Each row of a before or after table is a point. The points were changed in one or more steps. Then noise was added and the rows were shuffled. The steps act on columns, c1 being the first. What was done? A step turns or swaps two columns, mirrors them in a line or flattens them onto one, adds a multiple of one to another, or multiplies or shifts one. Angles are multiples of 10 degrees, from the lower column toward the higher: turns from -170 to 170, lines from 10 to 170 but not 90. Use the fewest steps. Two steps may share a column if one is a turn and the other turns, adds or multiplies; they go together, in the order done. Otherwise the lowest column goes first.

Before (9 x 2):
[[-14  10]
 [-23  -8]
 [ 57 -42]
 [  6 -46]
 [ 13  36]
 [ 60  16]
 [ -8 -32]
 [  8  15]
 [-10 -14]]
After (9 x 2):
[[-14  11]
 [-12 -11]
 [ 28 -13]
 [-31  19]
 [  5 -24]
 [ 46  -3]
 [ -5  63]
 [ 53  50]
 [ 11 -13]]
Steps: turn c1 and c2 by 80 degrees

Before (10 x 4):
[[-50 -18 -29 -23]
 [ 20   4 -45   3]
 [ -4 -22   1  -8]
 [ 46  19 -17  45]
 [ 17 -19 -32   1]
 [ 13  23 -11   8]
 [-43  -5 -24   5]
 [ -5   9 -32 -30]
 [-52 -29 -39 -41]
 [ 69  39  13  38]]
After, 10 rows:
[[  8  -1 -34 -18]
 [-23   0   3 -13]
 [-28 -55 -36 -28]
 [-17 -50 -27 -13]
 [ 39  65  11  32]
 [ 25  10 -15   8]
 [ -4 -36 -24  12]
 [-19  14 -32   8]
 [ 18  43 -16  53]
 [  5  20 -44  18]]
Steps: swap c1 and c2; add -0.3 times c3 to c4

Before (11 x 8):
[[ 20 -21 -40  -9 -16   4 -18 -10]
 [  1 -10  35   0  34 -16  71  50]
 [ 40 -20  15  -9  19  10 -39 -26]
 [ 27   7 -14  54  -2  13 -32 -25]
 [-23  24  66 -18   2   5  43  64]
 [ 35 -24 -24  15   7  24  -8  -2]
 [  3  10 -21   2  19 -23 -30   8]
 [ 24  34  34 -24   5  15  52  78]
 [ -4 -36 -19  20  10  35 -43   7]
 [-26  26  55 -30 -10   5  84  34]
 [ 30 -35   4  21 -29 -16 -27  14]]
After, 11 rows:
[[-32  -5   7  17  12  46 -42   7]
 [  9 -16  19  21 -30 -23 -27  14]
 [  8  12 -15  -8 -15   6 -20  -5]
 [ 30   2  -3  14   6  31  -9  -3]
 [ 50 -24  28   0  32 -22  74  46]
 [ 33 -18  25 -27 -11   8  85  35]
 [-16  13 -16   4  20 -31 -28   7]
 [  7 -19  24 -22   0   4  45  65]
 [  3   9 -11  55  -4  16 -29 -22]
 [ 14 -15  18  -7  23  15 -38 -27]
 [ 60  -2   3 -28   4  18  52  79]]
Steps: add 0.7 times c7 to c1; flatten c2 and c3 onto the line at 130 degrees; multiply c6 by 1.3

Before:
[[-14  16  10 -13  -2   4  21  -7  -2 -13   2]
 [-17 -12 -10  -3 -10  10  10  -5  -3 -14  -8]
 [-22   4   3  -9   4  -1   6   7  10  43   2]
 [ -3 -24   6  -8  11  14  19 -22   8 -11 -19]
 [ -2   3  -2   1  -1  13   5  -6   6  -4   7]
 [-20   5  -8  -3  14  10  12 -20  -8  -7  -5]
 [ 49   7   2 -11  -7 -35  35  19  -4  -5 -13]
 [-18  15   4   0  -3  -9  10 -23   8  -8  -3]]
After:
[[  25   12  -10   -3   12   10  -46    1   -3    8   -8]
 [  11  -16   10  -13    8    4  -46   -9   -2    9    2]
 [  27  -15    4    0    6   -9  -48  -21    8    6   -3]
 [   0   -3   -2    1    3   13   -8  -11    6    2    7]
 [  30   -5   -8   -3    0   10  -54  -17   -8    9   -5]
 [-121   -7    2  -11    5  -35   90   28   -4    2  -13]
 [  38   -4    3   -9  -29   -1  -54    6   10  -32    2]
 [  -9   24    6   -8    4   14  -19   -9    8   11  -19]]
Steps: multiply c1 by 3; turn c1 and c7 by 130 degrees; multiply c2 by -1; multiply c5 by 0.4; turn c5 and c10 by 140 degrees; add -0.7 times c11 to c8

Before:
[[ 34  19 -76 -37  52 -19  48  -6  29 -16 -41  -3 -44 -16]
 [  7  -9  25 -10  -6 -24 -12  26  28  47  -5  58 -20 -64]
 [-31 -19  27   1 -39 -16 -23  32 -21  45  -4  14  32   2]
 [-29  62 -15  16   5  47 -25  -4  -7  -3  20 -30  30   3]
 [ -2 -35 -43 -40  58  -4  29 -53  33 -13 -24  -5 -46   2]
 [-24   9  17  24 -11 -38 -13  12  24   5  24 -17  -1 -15]
 [-21  31  -2  32 -38  20 -28  -8 -15 -35  25  11   6  20]
 [-13 -39  11  52 -29   2 -11  21  29  17  -7  43  39 -26]
 [-29  25   4  27 -40  52  21  -1 -10  15   3 -27  -3  13]
 [ 12   9  13  16 -30  -7  -4 -17 -26  37   9  -8  24 -32]
 [  4 -13 -15   6 -25   1 -19  12  20  31  41   4   4   2]]
After (11 x 14):
[[-30  63 -13  15   6 -45 -24  -3  -8  -2  20  34  21   4]
 [ 11  10  12  15 -30 -20  -3 -17 -23  40  10  76 -20 -34]
 [-24   9  17  26 -10 -51 -12  12  24   5  24  13  12 -12]
 [ 35  21 -75 -37  52 -48  48  -7  28 -17 -41 -63  26 -16]
 [-30  25   4  25 -39  15  22  -2 -10  15   3  28  17  14]
 [-31 -19  27   1 -37  15 -22  33 -23  45  -4  86 -48   2]
 [ -1 -36 -43 -40  59  47  28 -54  34 -15 -26 -60  26   3]
 [  6 -10  28  -9  -7 -10 -13  27  30  48  -5  25 -73 -65]
 [-20  33  -4  34 -37 -30 -30  -8 -13 -36  25 -49   5  19]
 [  5 -14 -15   5 -24  23 -21  13  22  31  40  45 -21   2]
 [-12 -38  11  51 -29  61 -11  21  30  17  -7  47 -61 -26]]
Steps: add -1.5 times c2 to c6; add 1.5 times c10 to c13; turn c12 and c13 by -110 degrees
